Rows are points. The window is the flat piece filled in between its corners: a triangle in 3 columns, a solid with four corners in 4, and so on. A path goes straight from each point to the next, and from the last back to the first. List the points from which the path goes on through the window.

Window, 4 rows:
[[ 23.1 -11.6  -7.2  24.9]
 [ -0.9   0.2  -4.5 -39.5]
 [ -4.3  -9.1   3.8  25.9]
 [ -6.0   8.1 -13.4  -8.9]]
Path:
(1): [ -4.7 -14.2  -7.0   4.5]
(2): [ -1.3 -20.4 -25.7  10.0]
(3): [34.6 -3.0  6.2 27.5]
(4): [-11.1  28.1  -0.6  -3.3]
(5): [ -5.3 -21.6 -19.7 -18.5]
(6): [  6.2 -17.7  -6.6  14.8]
(7): [-3.9  0.6  9.7  7.6]
(8): [ 3.2 10.2  0.1 -9.8]
(9): [ 20.1 -34.5  -9.0  14.6]
(10): [ -5.9   0.9 -51.5   2.9]
(11): [10.2  1.8  6.8 -6.6]
(12): [-8.7  5.7  8.7 -1.7]
Through the window after points: 2

Window:
[[ -5.0 -16.7  10.8  13.7 -18.1   3.2]
 [  1.4 -14.6 -18.7  -7.3  -8.9  43.2]
 [-16.1 -19.5   2.3  16.5  10.9  -7.8]
 [  8.6   0.2   2.0 -15.5  -7.2   4.7]
 [-17.4  -1.0 -20.9  11.5 -18.3 -12.3]
 [-24.6  42.4  -9.5  19.1   0.5 -22.3]]
Path:
(1): [-31.7   2.0   0.2  -4.7 -15.8  16.0]
(2): [-10.6   1.7   9.7  -6.0 -12.4   3.0]
(3): [ 21.7  -9.2 -15.4  -0.3  -3.6   2.5]
(4): [ -3.3  -1.5 -39.3  18.2  -7.6  -6.9]
(5): [-15.4  -7.9   5.8   0.6 -16.0   3.8]
(6): [-31.0  -8.0   2.1  -1.2 -13.8  -3.6]
(7): [  4.6   4.9 -27.6  26.6  -5.3   4.2]
(8): [ 17.4 -30.7   6.9  29.9   8.8 -20.0]
Through the window after points: 2, 4, 8

Window, 9 rows:
[[  5.9  -2.9  -4.8   1.4 -10.3   3.4  14.5 -13.4 -14.1]
 [ -4.2 -21.9   9.4  10.6  44.6  22.4  14.1  43.1 -18.9]
 [-15.2  19.9   9.4  -1.1  13.5  35.2  -1.8   7.9  14.8]
 [ 36.6 -18.0 -14.9   3.4  17.5  13.2   5.6   0.7  18.3]
 [ 10.4  25.9 -12.7  -9.9   8.2   8.7 -11.0   7.6  14.2]
 [-25.5  -1.0 -21.3  -0.5 -11.1  -6.2 -25.9  -1.6   7.6]
 [ -2.5  -0.7   3.9  32.4  14.2 -16.5  -4.4   1.9  -5.7]
 [-10.4  -9.1 -20.0 -17.1  25.5   7.4  14.1   7.8   7.9]
 [ -6.0  -5.3  11.8  -2.7 -26.4  -3.6  18.3  -2.0   4.9]]
Path:
(1): [  8.2 -13.0  22.5 -10.8   8.3  -4.6  -4.2   6.5   6.6]
(2): [-29.4  14.4 -27.0  19.8   7.1  12.2  18.5   9.2 -10.6]
(3): [  4.0  -1.9 -16.3  19.3   9.4   8.4  10.5  26.7  -7.9]
(4): [ -3.5 -22.7  15.1  -5.5  28.2  10.9   4.3  -5.0   2.8]
(5): [  3.2 -23.4  33.1  -6.1  32.6   0.2  11.8   3.7  10.1]
(6): [-11.5  11.0 -29.1  15.3   9.7  29.6  -4.0  30.5 -11.4]
(7): [ -0.9  -2.2 -17.1   1.3  18.0  12.6   5.9  15.9   8.8]
(8): [ -0.9  12.2  30.8  -8.1   1.6  11.6 -25.4 -11.9  21.7]
Through the window after points: 5

Window, 12 rows:
[[ -7.9 -21.3   2.0  -6.8   0.4  11.5  -4.6 -13.1 -22.8   2.6 -27.3 -20.8]
 [-41.0   7.2  19.1  46.2 -33.6  27.7  17.5  35.3  -8.5  33.7  48.9   9.1]
 [ -8.7  13.9  13.2   0.1   9.0  -2.6  30.8 -30.4  -5.7  -4.2 -16.4  11.5]
 [ -5.0   7.0 -28.9 -15.0  -6.4 -10.9  -1.2 -12.3 -16.5  21.8 -16.8   7.8]
 [  9.8  -1.5 -26.1   9.0  -9.0  -0.8  11.5  -5.5  -3.8 -19.4  38.8   3.3]
 [  1.7 -11.7 -19.0 -29.8  10.0  17.1 -16.7  -9.9 -12.2   8.6 -15.8  23.2]
 [  3.2   0.7  -3.3   2.8  -9.2   5.0  10.2  19.7   8.1   4.8   0.8  -3.3]
 [-34.0  10.8  10.4  11.3  22.1 -41.8  19.8   3.1  -4.1 -24.9   3.5  11.1]
 [ -9.1  38.4 -24.6   9.3   9.0 -10.5 -37.3 -14.1   1.3   6.0 -18.0   4.8]
 [  5.4  -5.9  26.3   4.0 -16.9   0.8 -13.8   7.5 -15.6  22.0  19.8 -17.2]
 [ -7.7 -25.2   3.3   3.6  -0.1 -16.7   8.8 -23.9  13.8  -4.1   0.4   0.6]
 [  9.2 -21.1  -6.8   8.9  20.0   3.6   0.3   9.0 -11.6  22.8  14.4 -11.2]]
Path:
(1): [ -4.5  -8.4 -11.7 -21.0   8.3  15.1   0.0  -1.3  -7.3  17.4   2.7  -7.6]
(2): [  8.9   0.1   6.8  38.7 -17.2  -8.3  -7.9  -1.1  -8.1   0.4   1.4   6.0]
(3): [ -2.0   3.1 -14.6   9.6 -12.5  -1.8   8.1  -6.6  -4.4   4.2  -9.9  18.4]
(4): [-28.9   3.4  14.6 -18.7  15.1  -5.3  -2.6  -6.0 -11.8   7.4   6.9 -15.1]
(5): [-23.1   8.1   6.8  -9.6   2.6 -13.4  13.7  -0.7   9.5  -6.1  16.4   2.2]
(6): [  4.5 -12.3 -16.2  21.1  12.1  -4.7  -9.7  -0.7 -33.7  10.2 -16.5  11.9]
(7): [  6.2  -4.0 -18.2  21.5   1.6  -7.9  23.1  -0.9  -0.8  -3.4 -19.2  22.8]
(8): [-26.6   8.8   1.1  -6.4   3.7  -2.6 -14.5  -8.5  -7.0   9.1  20.6 -11.3]
(9): [-20.6  -6.1 -18.2  -5.7  24.5  33.7  13.7 -32.3  -0.6  11.3  18.0 -14.9]
(10): [ -4.3  17.5  17.4  14.3 -16.6 -22.2  11.1   4.4 -11.2   2.1 -16.3  20.6]
(11): [ 39.4   9.4  15.4  20.1 -27.9 -12.9 -30.9 -11.7  -8.5 -10.0  16.6  25.9]
(12): [-32.4 -13.5 -21.9 -16.7  15.0  17.1  20.6   5.3  -4.6  29.3 -12.9 -20.1]
(13): [-28.7  -6.0   7.1  -1.2  -3.4  -8.2  16.9   2.7  -0.6  12.1  11.3 -18.6]
(14): [  2.5   4.8  -6.2  16.1   8.3  -4.5 -10.6 -10.6 -11.4  -2.5   0.5  19.9]
(15): [ -5.0  -8.8  -1.4  23.2   5.3 -10.4 -17.1   3.6 -25.8   5.4  -5.5  14.6]
(16): [-10.3  23.0  -2.5  -9.7  -5.3   0.0  26.2 -10.5  21.5  -0.3   9.9 -22.6]
Through the window after points: 5, 9

Window (14 x 14):
[[ 15.7  16.8  -1.8  12.3  26.6  12.0 -10.5  -6.5 -17.0 -11.7  19.9  19.7
  -28.8  14.3]
 [ 27.9  23.7  18.1 -16.5 -24.9  16.4  -7.9 -11.5  25.9  -8.2   1.3 -13.0
    7.4   7.5]
 [ 15.4   3.3   4.1  12.1  19.1  10.8   0.9  24.1 -46.0  -5.9   2.1   4.4
   -8.3 -10.1]
 [ 14.2  -5.1 -19.5  20.8 -36.7   6.4  -3.3  -8.8  -2.8   9.4  11.2 -11.5
   16.2  32.3]
 [-12.7 -21.1  12.9  31.7  36.9  11.0  16.3  19.9 -26.5  -2.6  -9.5  17.9
    2.3   4.7]
 [ 19.9 -21.0 -20.2  37.6   9.5   6.8   1.0   6.4  -4.5   3.4 -26.8 -10.8
  -15.2  -9.1]
 [ 22.7   0.6  -7.5 -19.7  19.1  18.9  19.4  -4.6  -9.2   1.5  21.8  -2.6
  -19.6   0.1]
 [ -0.7  21.9 -26.6 -20.2 -22.8  12.8  -3.5 -15.2   0.3  18.0  -8.2   0.8
   17.6  12.2]
 [ 13.3 -22.1  -1.7  23.3  -1.8  22.0   4.6   4.7 -22.3   1.2  -2.4  26.2
  -22.2 -16.3]
 [  8.8 -19.2  -0.2   5.1   8.3  -6.9  -1.0  26.0 -19.4  -4.0 -12.1  19.3
  -10.9  21.3]
 [ 20.6   3.0  12.7 -22.8  -3.0 -20.3 -16.2 -25.9  16.5 -18.7  12.1  -6.4
   25.6  -7.6]
 [ -3.4  18.0  16.4 -33.4   2.5 -13.5  21.8 -17.4  -6.5 -50.3  -3.4  -4.3
    4.6 -10.1]
 [-22.5 -10.3  -9.3  16.5 -12.3   3.2  -8.3  21.4  -8.7  13.2   3.1  -6.2
   -9.5   5.1]
 [  5.2 -19.8 -14.7  33.2  15.1   4.6   5.8  38.1  -3.5 -22.3  -4.0  18.1
    6.1 -10.7]]
Path:
(1): [ 26.2 -24.9 -20.8 -11.2  10.6  29.3 -26.7 -20.8  -3.3  -5.3  27.3 -11.7
  17.8  13.2]
(2): [-12.8  27.4   3.2  22.4 -18.8 -13.8  23.2  22.5 -14.0   3.7 -22.3  15.6
 -16.3   3.2]
(3): [  1.3  23.1  10.3   2.9  -6.7 -14.2  15.1  -5.1  12.1  -4.7   9.7   4.9
   7.9   7.3]
(4): [ 15.5 -27.4  -9.3  -2.5   2.2   7.5 -27.2   1.5 -17.4 -14.8  -6.9  -3.4
   8.5  -7.7]
(5): [ 10.6 -12.6   4.6  -2.2   9.3  19.8  -4.2   8.1 -11.9 -13.9   0.1  10.9
  -9.1  -1.0]
(6): [  3.7  15.8 -10.6  12.1   4.8 -11.9  18.2  -3.7  -7.4  10.8  -0.8  -3.2
   0.2  -5.4]
(7): [  8.6   9.6   0.6   7.9 -11.8  -9.6  20.2 -12.3   0.7 -11.5  16.7  12.1
  -0.3  -1.0]
(8): [  2.5  -2.2  -8.0 -29.7   4.3  14.7 -25.7   3.1 -10.5  -9.7 -24.8 -19.3
  18.1   9.8]
Through the window after points: 1, 7
